Rows are points. A path goes straight from each point to the next, and from the last back to the first. The post is the endless flat space through its rows: a point in 2 columns, a line in 3, a plane in 4, and so on, so that a path can go around it. Count how often the path circles the post. Going back the other way cancels.

Post:
[[10  1]]
Path (22 x 2):
[[ 28   1]
 [ 32  21]
 [ 29 -10]
 [ 36 -29]
 [ 60  11]
 [ 23  33]
 [  1  21]
 [-30  -9]
 [ -6 -22]
 [ 39 -21]
 [ 44   8]
 [ 19  40]
 [ 14  53]
 [ 55   8]
 [ 40 -39]
 [ 17 -15]
 [ 43  -7]
 [ 50  28]
 [  0  17]
 [ -5   4]
 [-12 -15]
 [ 33 -40]]
Times around: 2

Post:
[[  6 -24  28]
 [ 15   2 -28]]
Path (11 x 3):
[[  9  35 -30]
 [-28   5 -16]
 [ 15  -8 -50]
 [ 45 -31  23]
 [ 37   0  36]
 [ -6  20   6]
 [-11 -13 -15]
 [ -2 -52 -25]
 [ 27 -15 -16]
 [ 40 -16 -19]
 [ 60  13  -7]]
Times around: 2

Post:
[[-24  23   3  44]
 [ 19 -18   4  -5]
 [ 12   9   7   2]]
Path:
[[-15  38   6   0]
 [ 11  36 -14  -6]
 [-12 -11 -13  38]
 [ 19  23   5  30]
 [ 31  15  23  -6]
 [ 19  45  35 -19]
 [-14  13   7  14]
 [-18  -2 -23   6]
 [ 18  21 -21  13]
 [ 18   4   7  42]
 [  6  10  13  17]
 [ 21 -21  16  29]
 [ -4  60   6  51]
 [  9  24 -17   5]
 [-10   4 -12  -9]
 [-27   4  20   6]
 [  1 -20  28  15]
 [  9  22  16  23]
 [ 21  -7  -8  25]
 [  3   7 -11  19]
 [-20 -11  -6  28]
 [-38   4   2  29]
 [-37  21  26  17]
 [  4  -8  -1  -9]
 [ 19  11  -4 -10]
 [  9  -7 -27  31]
 [ 45  17  18  13]
 [  1  -4  20  23]
 [ -6  21  30  -2]
 [-10  24  11  -4]
 [ 17  33  -3 -12]
 [  4  10  -6  27]
 [ 29 -25  -5  32]
 [ 44  -7  29 -24]
 [-18  -8  30   7]]
Times around: 2

Post, 7 rows:
[[-19  28  26  -8  -8  35   1  13]
 [  1  12   2 -14 -35 -29  -9  -2]
 [  8  24   3   7 -37 -18  24  -9]
 [ -1   5   9  10 -44 -11 -20 -15]
 [  0  -8   0  25  20 -40 -32  13]
 [ 16 -15  11   1  18  19   6   8]
 [  6 -35 -34  20  -3  15  -4  14]]
Path (27 x 8):
[[ -5  23 -22   8 -18  12 -13  43]
 [ 21   8 -24 -13  -5  12  11   5]
 [-23  -9 -34   8 -26   1 -10   1]
 [-10  21 -18  18 -39   1   1  -6]
 [-10  44   8  -7   3 -15 -23  33]
 [ 12   9   3   9 -44  -5   0   2]
 [ -1   6 -13  -4 -18  -8  47  26]
 [  3   4  24  33  -9 -52 -33   8]
 [ 22  34  19   5  -5 -33 -46  15]
 [ 44  20  14 -14   2  -3   5 -15]
 [-13  21 -15 -22  -2  29 -38   5]
 [  8  24   2   8 -28 -31 -23  -3]
 [ 11  -1  14  -2 -40  -8 -24  31]
 [-12 -17   2   5 -15  -3   4  25]
 [ -1 -29 -16  -4 -19 -30  -3  -1]
 [  1 -11  -6  60  -7  27  -4 -38]
 [ 13   7 -13  23   6  31  -2 -24]
 [-30 -18 -24 -31 -14  26   2  -7]
 [-18 -44   1   9   0  21 -19 -24]
 [-21 -22 -20  19  -8  17 -41   2]
 [ 21  20   3  32 -16 -29 -14 -16]
 [-18  37  18  55 -27  21 -18   4]
 [ 20  -1  -9   7  11  -8 -45   2]
 [ -2 -28 -56  25 -47 -19  -4 -32]
 [-30 -24 -13  -6 -15  27  -1  -2]
 [ 13 -38 -12  25 -57 -37 -21 -16]
 [ 21  11   0  14 -46   1  33  18]]
Times around: 0

Post (8 x 9):
[[  7   0  16  27 -10  -6  17  51 -35]
 [  2   4  -2   7  23  16   7  21  14]
 [  9  -5  -9 -25  11  -8 -30 -17   1]
 [  9   0  -8 -37 -10  -3  -3 -20  40]
 [  4  -3  19  17  28 -15  30 -17   1]
 [-45  25  31 -10 -17   7 -20  40 -12]
 [ 23  -1 -10 -38  27   7  22 -32  12]
 [-10   4   6  39 -12  17  13  15 -31]]
Path:
[[-20 -13  37   8 -23 -21  -6 -50 -54]
 [  7  12  48  15   2 -20 -14   8 -27]
 [-21  22  19   2  -1  -8  10 -24  22]
 [-27  21  17  11   9 -26  33  10  10]
 [  1  -9 -25 -14  29  -2 -12 -29 -11]
 [  2  -1   9 -21 -33  12  19  21  12]
 [-47  11  25   9 -15  48  50   6  -3]
 [ -1  -6  20   3 -21  24 -10  29 -51]
 [ 26  -2  17  -9  31   6 -27  -1  13]
 [ 38  25   5  -3  19 -20  11  14 -21]
 [  6   8 -45 -35 -29  17 -20 -12  10]
 [  9 -15  -3  11  22   5  38  34   3]
 [-19 -16  46  -9 -27  -2  15  35 -25]
 [ 29   4  26 -20 -31  17  10  60   5]
 [ 26  -9  -3 -10  -3 -30 -19 -34  15]
 [ 23  11  14 -35  -2  -9  20   6 -19]
 [  7  15  26 -14 -17 -34  51  16  36]
 [-10   0   2 -19   9  -5  -2  -6 -11]
 [-11   1  20 -55   4   0  16  32  -9]
 [ 12  -4  31  12  -3   8  15  33  -9]
 [ -1  15  20  -1 -16   6  15  24  16]
 [ 23  22 -27  -4   0   0  15  11 -19]
 [ 14   4 -16 -36  -7   2   8   2  -1]
 [  3 -29  -6   1 -20 -10   2 -21 -41]]
Times around: 4

Post, 10 rows:
[[-20 -33  30   6  12   8  -7 -12   6  19   2]
 [ 11  20  16   5   8  -6 -12  -8  48   4  -1]
 [ -9 -41 -11   5  29   0  -8 -29  16  24   5]
 [ 33  -3  -2  -9 -24   1  17 -32 -14  -5   2]
 [ 21  -8 -13  19 -33 -30 -32 -43 -33 -32  -9]
 [ 37   4 -26  -5  -8 -23 -18 -12 -49 -23  -4]
 [ 13 -36   7   8   6  15 -15   3  46  20   3]
 [ 12  23  -4  24 -16  11   6 -10   2   0  18]
 [-13 -13  19 -12   1   7 -13 -12  22  32  27]
 [  6  19 -41 -10 -46  -8  11 -22 -17 -41  -6]]
Path, 24 rows:
[[ 30   7   7 -52  16   5 -14  -5  20  19 -22]
 [ 26 -45 -33  19 -35  -9 -26  -4 -16  -5 -28]
 [ 21 -15 -26 -13   4  -6 -10 -23  14  35  15]
 [ 14  47 -37 -25   3  -9 -29 -24   8 -26  -9]
 [ 36 -10 -27 -15   3  -8 -29 -12 -32 -20  13]
 [ 30 -13   8  -6 -41  37   0  -9 -10  -7 -17]
 [ 30 -32  26  -7 -21  29  30  -3  40  10 -33]
 [ 12  -6   8  35  21  29  10 -23  41   1 -22]
 [  1 -11 -31 -38  -8 -14  18 -28 -14 -43 -15]
 [ 46   7  14  19 -26  -1  -2 -30 -26 -37 -13]
 [ 37 -17 -20  -1  -6  14  19 -52  -3  19 -25]
 [-38  23  -7  25 -23 -13   2 -25  27  12   2]
 [  4  -4  21  15 -33 -15 -30 -23  32   7  -7]
 [ 26  25  43  23 -29 -19 -38 -30   2  -1 -10]
 [-31 -41   2 -12   3  -9  -6 -26  36  24   1]
 [  1  -7 -12   7 -23 -12  -2  -3  43 -23   3]
 [ 11  -5  -3   8  28 -27 -22 -26  -6 -12  13]
 [ -2 -22 -11   0 -35   4 -10  17  36  15  23]
 [ 16 -29   5  16   9 -10  -3 -35  10  14 -16]
 [ 32 -56 -10  -5   5 -19   2 -19 -18   0 -11]
 [-15  29  -9  35  -3   0   6 -18   9 -28  21]
 [ -2 -34  28  11  12 -10  -9 -54  59 -25 -12]
 [-31 -25   5  -7 -43   6  11   2 -38  -3  23]
 [  6 -28  13   3 -49 -25 -60 -17  -8  10  11]]
Times around: 0

Post (11 x 12):
[[  5  10  -3  16  -2  18 -36 -17 -23  25  -3   6]
 [  3  10 -14  10  32  26  -9  17   4 -17   0  16]
 [ 20 -19 -13 -10 -13 -14  -1 -26   5  13 -32  -9]
 [ 10  27  17  35 -31  15  11  -1   4 -10 -22 -14]
 [-41  18  14 -25   3   2  49  14   0  21  -7  16]
 [  0 -12  -2  19  -9  15 -11  -5 -10  32  13  23]
 [  7 -13  -4  -5  -1 -16 -19 -40   5  -8  14  13]
 [ -4  10   7  -6 -12   0 -14   5  18   9  -6   0]
 [-37  -7  51 -11  -5  19 -22 -11  11  -8 -20  -2]
 [  5   7 -17 -11 -12  19  11   7  -8 -12   8  24]
 [ 50 -12  -8 -27  19   6  -1 -28  37 -18  25   2]]
Path, 26 rows:
[[ 33   0  -2 -38  29  32  -3  11 -12  -1 -10 -10]
 [ -8  18  26   7  -2  -3 -27  -2  -2 -17  -1  29]
 [ 30  23   2  36   1  29 -37  -1  29  60   7   5]
 [-21  15   0 -10   1 -16   1 -26  41   0 -17 -21]
 [ -4 -33   7  -9  -4  35   0   9 -10 -18 -41   0]
 [ -3  30  20  -2 -22 -42   2   4   0  43 -41 -23]
 [  2   1  52  13 -21  27  15 -24  20  19   1  15]
 [  1   0  45 -13  -4  48  34  12   3  -5  -3  15]
 [  4  47  30   0  19  19  11 -19 -26 -10  31   1]
 [ -4  17  30  -5  18  31   5 -13  17 -12   2 -24]
 [ 31 -14 -16  37   8  12 -10  16  51 -24  41  15]
 [ -2  -5   0   6 -33   7 -18 -29 -57 -40 -17  -9]
 [ 23 -25   8  -5  -8   7   8 -24  -2 -35  13  17]
 [  0 -10  -2 -10 -28 -13 -25 -25   0 -23   4  24]
 [-24  16  16  16  14  31  36 -21   1  30 -16   4]
 [-44 -28  25 -13  32  20  -7 -50 -20 -40   5   4]
 [  3 -15  38  54 -39   9 -28  -3   7  38  21  -1]
 [ -4  20  -2  11 -29  14  31  44  -4 -23 -10  25]
 [-20  41  30  22  15  23 -46 -24   2 -38   7  18]
 [-40  28 -26  34 -22   9 -20   5 -22  10 -23  15]
 [  3  19 -22   5  10  21  33   5  -9 -12  11  -2]
 [ -3 -10  12  11   8  -8   5   3  19  30  18   4]
 [ 25   2   2  -6  -3  14 -16  30  37 -19 -29  -6]
 [ 23   1 -22   3   0 -25  19 -25  26  54  -1  12]
 [-14   4  17   1 -38  -8 -27 -21  20   8  43  20]
 [ 13 -29 -10 -19  20  27  -2  15  10 -19  -3  -3]]
Times around: 4

Post (17 x 18):
[[  8   7   5  16  -1  -1   3  -7  10 -34 -14  18 -21   4  23  -9 -20   2]
 [ -6  25 -11  19   1 -11  -5  -1 -11  15 -12 -37  13   4  -8  22  16  -3]
 [  8 -16  17  10  -5  -8  -3   2 -22 -10  -6   6  10  12   6  -9 -11   3]
 [ -8  -4  -3  27 -15 -14  -1 -20   5  25  -8 -14  23   4 -12   2   2 -11]
 [ 26   7   2  -4   0  -8  24  -4   8  -7  -2  28 -23   9  16 -24  -9  -8]
 [ -2  -1   6  31  -5  19 -17  11 -15  27 -11  -2  15   4   9   1  -8   4]
 [  5  17  -5 -23  -5 -14  19  12  28   7  -7   2  -2  -8  -9 -27 -11  -1]
 [-15 -10  28  23   0  -3 -21 -15 -17  -2  10  -4   2  -1  -3  -5  16  -9]
 [ -5 -13  23   3   0  -3 -23  -8  -4  15 -23  -8   4  19  -3  -4  13  -6]
 [ 24   4  -4  -6  -3  -7   1  -3  23  17  -5 -24  10  -7   3 -17  -3  -2]
 [ -5  -2  -9   4   3  -2 -23  -3   9  18   2 -12  11  10 -11  15  -5  -8]
 [ 14  -6   6 -11  -4  20  20  -7   2 -18 -17   6 -21   5  10 -16 -15  -1]
 [-10  -8 -11  12 -11  -8 -20  -9 -23  17  -9 -10   7  -9   7   3   6  -2]
 [ -6  14 -12   8   2   0 -14 -17   4  17  -2 -20  19  19   1 -10   8  14]
 [ -9  -6  22   1  10   4  -2  -5 -11   8  -7   3  23   8  23  10   7   0]
 [ 20  10  -6  -1  19  -7  21  -9  19  -1 -16  11   4 -13 -12 -20  -4   7]
 [ 27   9   9 -15 -20   7  11  -9  10 -23  -6  25 -19  -6  -2 -16 -18  10]]
Path (33 x 18):
[[  0   8   5  -1   7  21 -10 -18  -3  10 -24   7  26  25  50  -2 -13  10]
 [ 16 -19  25   5 -22  16   5 -20  -8  11 -26   1  -4   5  -3 -21 -25   1]
 [ -5  16 -12  14   2  -4   9  -3 -14  -3   7 -10  -9 -26   5   6  -6  13]
 [ 14 -24   5  24 -11  -9  -9   5  -9  18  -3 -33  18   1  16  -7  -4  -4]
 [-14 -20  37  -6   1  23 -13   2  13  -3   0  19  16  16 -10 -30   8  17]
 [-13  -2  14  21  -4   6 -23 -37  12   3  -5 -16 -18   2  12 -14  26 -30]
 [  2  22  11 -17  19  -7 -17 -23  -4  -8  -9  -6   9 -14  30 -10  21   5]
 [ 15  23 -13  10  22   3  23 -17 -19   7 -22 -25   1  11  24   8   8   9]
 [ 17  23   2   9  -4 -22  14 -19  -6   1 -15 -33  -3 -19  -4  -8  23  20]
 [ -3 -19 -15 -27 -15  -8 -21  -2  20  21  12  -5  -1   8   2  -7  -7  -8]
 [  1   3  16   8   4  22  11  -3   4   3 -15 -12   6  12  23  20  14 -10]
 [-13   3  17   5  -3   8 -35  -2 -12 -15  -4 -13  11  -7 -21   4   3  -4]
 [ -1  21  -9   7 -12  12   6   7  -1  19 -12  -7   9  -2   6   1 -24  -5]
 [ 12  -5  20  -2 -32   8 -29  -4  10  -5   1 -10 -17 -16   2  -7 -26   7]
 [ -2 -18 -30  19  -1 -13 -31 -19  -5  -1  -9 -22 -13   6 -23  35  -5   4]
 [  0  -9 -23 -10 -22   1  -1  -1  -1  35  -9  -9   1 -13  -1   0  15  -2]
 [ -3 -10   7   7  29   9   7 -22   0  -9 -24   4  30   3   5 -20  18  17]
 [  2  -2  13 -13   2  21 -31   7  10  21  -4 -11  33  14  -5  -6  -8  11]
 [-13  22  10  16 -23   4   2 -18   2   1 -19 -15 -16   0   6 -15  -5 -13]
 [  7 -11 -14   4  13 -35  -4 -26  32   4   0  -4  -3 -29 -15 -19 -17  -6]
 [ -7 -11   0  -7  -4  36 -10  10  33   5  -5   6 -25  -2  18  -9 -26   9]
 [ 20  36  13   4   3   3   5  -1   8 -33   5  -3   1 -22   5   5  -6  30]
 [  8   5  -5 -17 -15   0   9  -2   9  27 -16  -8   2   2  -3 -11 -24  -9]
 [ -7  39 -11  18 -16 -32   8 -11 -21 -30  -5  14   0  -6   5  -5  -7   6]
 [ 11  -8  14 -10  11  25 -13  -5  26   7  -6   1  -5  21  21 -12   1 -27]
 [ 15  14 -13  10  19  -1  13  -4  22 -10   6  -3  -5   5  -7  -2 -21 -16]
 [ -6  13   5 -18  18 -16  -8   2  19  -4  -4  -9 -10 -11   6  -6   2  -3]
 [-14  -6 -11  60  24 -19  21 -13  -6  15 -16  -6   3   8  -2 -10   1  -5]
 [ 19  -9   0   3 -31   9   6  23  -2  -2 -25  30 -33   0  28  -7 -24   7]
 [  5 -18   5   7   9  29  -8   7  -8 -16 -14  -4  11   9  10  -3 -21  19]
 [-26   5 -28   0  -2 -33  -5  -1  32  30 -25 -18   7   0 -22   6  -5  -4]
 [ -3  -4  38  29  -7  12  -3   3 -44  -1   6  19   3  -8  25   7 -12   9]
 [ -5  -1  19  46   4 -24 -18 -36  -6   9 -26 -10  -2  32   4  -3  11 -30]]
Times around: 3

Post, 17 rows:
[[ -7  -7   2  -5   7  23   0 -19  -6  -4 -17  -1  19 -12   7   7   6 -25]
 [ 28   6 -20  19   9   6   6  23   3  -4  19  11   8   0  11  -7  -5  -5]
 [ 26  21 -19  22 -11 -16  -2 -17 -14  23  -3 -11  -7  -8   9  21  23   9]
 [ 28  -4   5  30  19 -15   3  19  17   9 -17  -3 -18 -13  -3  -9  34   4]
 [ 11   3   2  15  -9  -1   8  21   2   3   6  21  13  -4 -12  -4  -9   8]
 [-12  -9  22   3   9  20   8 -19   7  -5  -3 -12  16   2  -9  -1   5   6]
 [ -5   3  16   2   2   9 -13  16  -9 -20   6  -3   2   7   2   8  -1  21]
 [ -1   1   6  -6  -6  -1  -6  -5   6   1   4  -4  -3  -8   0   7  -8 -15]
 [-25   0  10 -24 -15  -1   5  16  -6 -22  10  -2  28  21  22   2  -6   1]
 [ 16 -26   6 -22   8  -3  -9   7 -27  -5  -1  -9   6  -2 -15 -17   6  -4]
 [ 22 -19   5  -2   4  -7   2 -16  -8  -4  11  11  24  -6   8   9  24   4]
 [-12  17  -2  27  32  -5  -4  13 -11   1   5  -5  -2 -38   6 -28 -20 -25]
 [  7  -5 -27  17  -1 -24 -12 -17  -7  20 -12   0  -8  16   1  15  16 -10]
 [ -1 -19 -12   7  18 -18 -11  27   6   9 -27 -13  -8 -13 -12 -10  10  11]
 [-20  12 -10  16 -21   8  -5   6   3   6   2  10 -20 -18  25   3   4   4]
 [-10  12  -1  -7  17   9   6  -2  27  19 -14  14  22  -2   8 -10  23 -15]
 [ -8   0  24 -20   2  13   3  -4   9  15 -18   8   1  13  23  -8  -5   1]]
Path, 23 rows:
[[-14  20 -21  39  15  48 -29 -16  -1  15 -23  19 -20 -10  51  25  27  -1]
 [  8   3   3  46   5 -13  -4   7  -1  -8   1  25   4  -2   7 -13 -14 -13]
 [-10 -26  -8   4   9   1 -14 -11  -4   7 -16  -7 -15 -26  -4 -13  10  13]
 [ -3  -5  15 -16  -6 -12  -1 -14  -8 -11  18  13  25   6  -4  -3   4   6]
 [  3  22  29  23  15 -24   1  -4  18  21  -1 -11 -13 -19   7 -15 -26   1]
 [ 21 -12 -12   1  15  -4  10 -10  10  -8  12   2  23 -14   4  -8  40   5]
 [ 19 -12  -5  23  26   3   8 -14  16  -3  -9  19  -7  -8   3   0  17 -21]
 [ 39   2   5  16  -2 -36  11  34  -8  12 -14  -5 -37  -4   3   5  30  15]
 [ -4   6   8   9 -11  27 -11   5  13   3 -21  -9 -15  29  37  37  14  -5]
 [ 19  21  -4  23   3  -5 -15  40   4  20 -18  -5 -10  12  31  -4  -6  36]
 [  8  -6  22  26  42  14   3  22  24   1   4   5  -7  31   6  -3  21  10]
 [ -9  -7  -5  13   1  -1  -6 -29 -21  17  -4  -9   7 -15  29  13   6  12]
 [ 45 -11 -24  11 -17  -3 -15  -1  12  -2   9  15   0   3  34  17  19  -5]
 [ -6   7   1 -20  -7  -9   8  -9 -38 -21   3 -27  33  -7 -18  -9  16 -21]
 [-21  10  15 -20  17  -3  14  22  24 -10   7  -8   0  -2  10  -5 -19 -24]
 [-15   9 -21  43  -3 -16   2  -1 -26  -4   5  13  -4 -35  -4  18  23   6]
 [-22  -2  11  -1   5 -10   1 -23  -6  -9   0 -14   6 -22 -16  -7   5 -17]
 [-15  -9  19  10   0   8 -13 -23  -9  -4  -8  -2   4   4  26  -7  11   8]
 [ 11  18 -20  40  -8  -7 -26  29 -13   9  15  19 -19 -43   6  27   4  14]
 [ 22  -4  -1   2   6  12  15  33   3 -24  35   4  22 -13  18 -10  -4 -11]
 [-22  -5   7 -11   8   8  -4  15   0   3 -21 -26 -13 -20   9   0  -6  17]
 [ 13 -18   7  -7   3  19   6  -6   4 -19   3  -8  11  -1   2  11   2  23]
 [ -4  11  -7  60  41  -4   1  17  52  11   6  25   7   7  -1 -34  -2   7]]
Times around: 0
